Each wall is flat, endless, passes through zero and stands at right angles to its row. A trip goes straight from one point to another. List the walls that it crosses, first one first.

Walls:
(1): -0.008, -0.028
(2): -0.009, -0.014
(3): 0.018, -0.043
(4): -0.029, 0.009
(5): -0.040, 0.002
(6): 0.050, -0.006
(7): 0.009, 0.024
Trips:
-0.028, 0.022 to -0.051, 0.045 => none
0.003, -0.043 to -0.010, -0.001 => 5, 6, 4, 3
0.056, -0.025 to 0.012, -0.028 => 2

Walls:
(1): -0.040, 0.017, -0.016, -0.029, -0.001, 0.084, -0.091, -0.015
(2): 0.059, 0.014, 0.036, 0.036, -0.023, 0.003, 0.012, -0.013
(3): -0.076, 0.008, 0.010, 0.007, -0.050, -0.014, -0.006, -0.012
(4): -0.018, 0.060, 0.013, 0.018, 0.015, -0.001, 0.015, 0.060
Trips:
0.021, -0.031, -0.006, 0.006, 0.008, -0.012, -0.011, 0.013 to 0.020, -0.066, 0.043, 0.053, 0.027, -0.035, 0.011, 0.007 => none
-0.017, 0.015, 0.065, 0.014, 0.038, 0.000, 0.006, -0.035 to 0.012, 0.018, 0.018, -0.011, 0.014, 0.034, 0.061, -0.018 => 3
-0.032, -0.048, 0.024, 0.023, 0.013, 0.065, -0.029, 0.007 to 0.022, -0.031, 0.024, 0.012, 0.037, -0.002, 0.030, -0.008 => 3, 2, 1
0.027, -0.017, 0.018, -0.078, -0.006, 0.020, -0.010, 0.056 to -0.029, -0.015, 0.025, 0.017, 0.052, 0.017, 0.000, 0.001 => none
-0.043, -0.055, -0.061, 0.096, -0.019, -0.027, -0.033, 0.032 to -0.025, -0.022, -0.011, 0.020, -0.011, 0.012, 0.000, -0.008 => 1
-0.069, 0.040, -0.034, -0.025, 0.058, 0.016, -0.046, -0.001 to -0.034, -0.013, -0.031, -0.018, 0.000, 0.028, 0.043, 0.000 => 4
-0.013, 0.069, 0.030, -0.011, 0.058, -0.070, -0.039, -0.013 to -0.003, -0.008, 0.014, -0.010, -0.046, -0.016, -0.010, 0.031 => 2

Walls:
(1): -0.007, -0.002, -0.007, 0.029, -0.060, 0.016, 0.024, 0.022, -0.031, -0.020, 0.038, 0.083, -0.006, 0.015
(2): 0.022, -0.039, 0.058, 0.021, 0.057, 0.018, 0.041, 0.049, 0.011, -0.033, 0.012, -0.010, -0.018, -0.045
(3): 0.029, 0.088, 0.043, -0.010, -0.074, -0.031, -0.007, 0.027, -0.016, 0.081, -0.079, -0.049, -0.061, -0.002
(4): 0.055, -0.048, 0.000, 0.040, 0.070, -0.046, -0.042, -0.004, 0.016, 0.044, -0.059, 0.028, 0.015, 0.019
(5): 0.015, -0.056, 0.036, -0.060, 0.050, 0.001, 0.021, -0.038, -0.052, 0.005, 0.012, 0.004, -0.033, 0.006
(6): -0.043, -0.053, 0.094, -0.028, 0.011, 0.022, -0.008, -0.024, -0.014, -0.032, 0.002, -0.020, 0.027, 0.028
Trips:
0.007, -0.060, 0.003, -0.002, 0.008, -0.016, 0.049, -0.038, 0.011, 0.028, -0.010, -0.038, 0.010, -0.019 to 0.000, -0.013, 0.012, -0.014, -0.010, -0.045, 0.012, 0.052, -0.013, -0.005, -0.079, -0.078, -0.066, -0.055 => 3, 6
0.035, 0.065, 0.001, 0.026, -0.012, 0.004, -0.012, 0.032, -0.019, -0.006, -0.009, 0.005, -0.053, -0.014 to -0.065, -0.055, 0.016, -0.018, -0.030, -0.002, -0.058, -0.040, -0.058, 0.087, 0.002, 0.017, 0.021, 0.016 => 2, 4, 5, 6
-0.006, -0.046, -0.006, 0.017, -0.004, 0.013, 0.021, -0.044, 0.004, 0.025, -0.014, -0.006, 0.012, 0.009 to -0.017, -0.046, 0.000, -0.029, 0.019, 0.006, -0.023, -0.050, -0.032, 0.034, 0.042, 0.089, -0.048, 0.007 => 1
-0.048, -0.046, 0.007, -0.027, 0.028, -0.011, -0.031, -0.009, -0.037, 0.009, 0.047, 0.043, -0.010, 0.084 to -0.039, -0.011, -0.019, 0.014, -0.039, 0.011, 0.012, 0.009, -0.003, -0.002, -0.022, 0.014, -0.072, 0.053 => 4, 3, 6, 5
-0.048, 0.010, -0.035, -0.048, 0.010, -0.033, 0.031, 0.033, -0.057, -0.011, 0.012, 0.059, 0.019, 0.046 to 0.001, -0.021, -0.059, -0.042, -0.015, 0.028, -0.001, 0.011, 0.000, 0.009, 0.015, -0.027, 0.010, -0.070 => 1, 5
0.005, 0.030, -0.018, 0.057, -0.013, 0.038, 0.001, 0.036, -0.006, 0.022, -0.053, -0.046, -0.030, 0.040 to 0.030, -0.022, -0.017, 0.006, -0.060, -0.003, -0.029, 0.039, 0.027, 0.012, 0.026, -0.019, -0.002, 0.024 => 1, 4
